Rows are points. Each copy is the shape, with its points in the same order, turned, moved and blurred by noise. Is it also mirrored, or only turned?

Shape, 8 rows:
[[-0.2 -6.1 -1.2]
 [ 5.4  3.6 -1.6]
 [-4.4  1.1  2.6]
 [ 2.2 -3.7  3.4]
 [-2.0  6.7  7.2]
 [-2.6 -6.8  2.2]
 [ 5.1  2.4 -3.8]
 [ 7.1 -2.3 -0.6]]
Copy 1, 8 rows:
[[ 2.8 -3.2 -1.0]
 [-5.3 -5.4  4.7]
 [-0.7  4.2  1.9]
 [ 3.7 -2.2  3.4]
 [-3.5  6.2  8.2]
 [ 4.5  0.4 -0.4]
 [-6.0 -6.4  2.6]
 [-0.4 -8.2  4.6]]
Copy 1 is: mirrored
Copy 2:
[[ -0.3  -5.5   2.7]
 [  5.5   0.4  -1.8]
 [ -5.5  -0.8  -3.3]
 [  0.7  -7.5  -3.0]
 [ -4.0   0.5 -10.3]
 [ -3.9  -8.0   1.2]
 [  5.2   1.5   0.2]
 [  6.8  -4.1  -1.0]]
Copy 2 is: mirrored

Shape, 7 rows:
[[-2.7  3.9  1.2 -6.3]
 [ 9.4 -1.7  6.7  1.7]
 [-1.1 -3.6  0.8  0.5]
 [-5.3 -8.3  1.7  2.0]
 [-3.5  0.2 -0.7  6.8]
 [ 2.5 -4.1 -1.3 -7.8]
 [-6.1  1.6 -2.7  3.6]]
Copy 1:
[[-3.7  4.1  0.7 -4.8]
 [ 7.5 -7.9  3.4 -4.6]
 [-0.9 -3.4 -0.2  2.0]
 [-4.9 -6.1  0.1  6.2]
 [ 2.2  1.1  2.1  7.4]
 [-2.7 -3.5 -5.9 -5.2]
 [-1.0  4.0  0.6  6.3]]
Copy 1 is: only turned
Copy 2 (7 x 4):
[[-0.3 -0.8 -5.9 -3.2]
 [ 5.7 -5.0  1.2  9.9]
 [ 0.4 -0.1  3.8  0.3]
 [-4.4 -0.9  8.0 -0.2]
 [-1.3  7.0  3.8  3.2]
 [ 4.5 -6.3  0.3 -4.0]
 [-1.9  7.1  1.5 -1.4]]
Copy 2 is: mirrored

Shape:
[[ -3.7  -2.2  -4.0  -6.5   0.3  -1.3]
 [ -4.6  -1.3   0.1  -3.8  -1.5  -5.5]
 [ -0.6   6.1   1.9  -0.2  -4.9   4.3]
 [ -3.0   0.6   0.5  -5.9   2.1   2.5]
 [  0.8  -1.4  -2.5   3.1  -2.9  -1.0]
 [ -0.1   5.1   4.0   2.2  -2.2  -1.3]
 [ -5.8  -5.7   2.9  -3.5   4.7  -0.6]
 [  0.3   2.5  -1.6  -6.8  -1.0  -0.9]
 [ -3.8   1.8   1.1  -5.5   4.2   4.4]
 [  2.4  -3.3   9.0   5.6 -11.4   5.2]
 [  2.6   8.3  -2.1   1.8  -3.7   4.0]
 [ 10.9  -3.7   8.4   3.4  -7.9   3.8]]
Copy 1 (12 x 6):
[[ -5.9  -0.4  -5.3  -5.8   2.0  -2.2]
 [ -1.8   3.4  -4.0  -5.0   5.3  -3.5]
 [ -0.8   6.2   0.6  -0.5  -5.4   1.9]
 [ -7.7   1.8  -0.5  -4.0   0.8   1.0]
 [  1.5  -0.4  -3.3   2.2  -0.3  -2.4]
 [  0.6   6.8   2.1   1.3  -0.4  -1.9]
 [ -6.8   0.0  -1.4  -2.2   8.7   2.0]
 [ -4.8   1.8  -0.9  -5.6  -1.9  -3.7]
 [-10.0   2.9   0.2  -2.4   0.4   2.2]
 [ 10.8   1.4   4.9   1.3  -1.0   7.3]
 [ -1.1   5.3   0.1   2.1  -9.0  -1.8]
 [  9.1  -3.8  10.1   1.4  -2.7   1.7]]
Copy 1 is: mirrored
Copy 2, 12 rows:
[[ 2.1 -4.0 -0.9 -7.0 -2.6 -0.7]
 [ 0.3 -4.4  3.8 -4.4 -1.9 -4.3]
 [ 0.4  5.0 -1.7  3.6 -5.2 -2.1]
 [-1.7 -0.4 -0.6 -3.9 -3.0  2.8]
 [ 2.4 -1.9 -2.8  1.2  2.4 -5.2]
 [-2.0  3.8  2.3  3.1 -0.1 -4.8]
 [-5.2 -7.3  1.3 -3.7  0.3  2.4]
 [ 3.5  1.9  1.6 -4.3 -2.9  0.1]
 [-4.2  0.8 -1.8 -4.6 -3.1  4.2]
 [ 2.0 -2.7  0.2 16.2 -2.5 -1.4]
 [ 2.4  8.2 -4.4  2.4 -1.9 -3.9]
 [ 6.0  0.7  1.4 14.0  4.6  2.6]]
Copy 2 is: only turned
Copy 3 (12 x 6):
[[-0.7 -1.2 -6.0 -7.9 -3.3  1.0]
 [-1.4 -0.7  0.1 -8.0 -5.7 -1.2]
 [ 0.9  6.6 -1.5  2.1 -6.0  4.8]
 [-1.6  2.7 -4.3 -6.0 -0.9  5.0]
 [ 0.1 -1.6 -1.2  1.7 -3.5 -1.9]
 [ 0.5  5.8  3.7  0.4 -3.7  1.1]
 [-7.0 -1.9 -0.7 -8.0  0.9  2.7]
 [ 3.9  2.2 -3.8 -5.8 -3.0  3.0]
 [-3.1  4.7 -5.1 -5.8  1.1  5.7]
 [-2.3 -2.4  6.8  8.7 -8.6  8.9]
 [ 4.2  7.6 -3.3  4.5 -3.9  1.5]
 [ 4.5 -5.0  7.2  8.5 -2.4  9.2]]
Copy 3 is: only turned
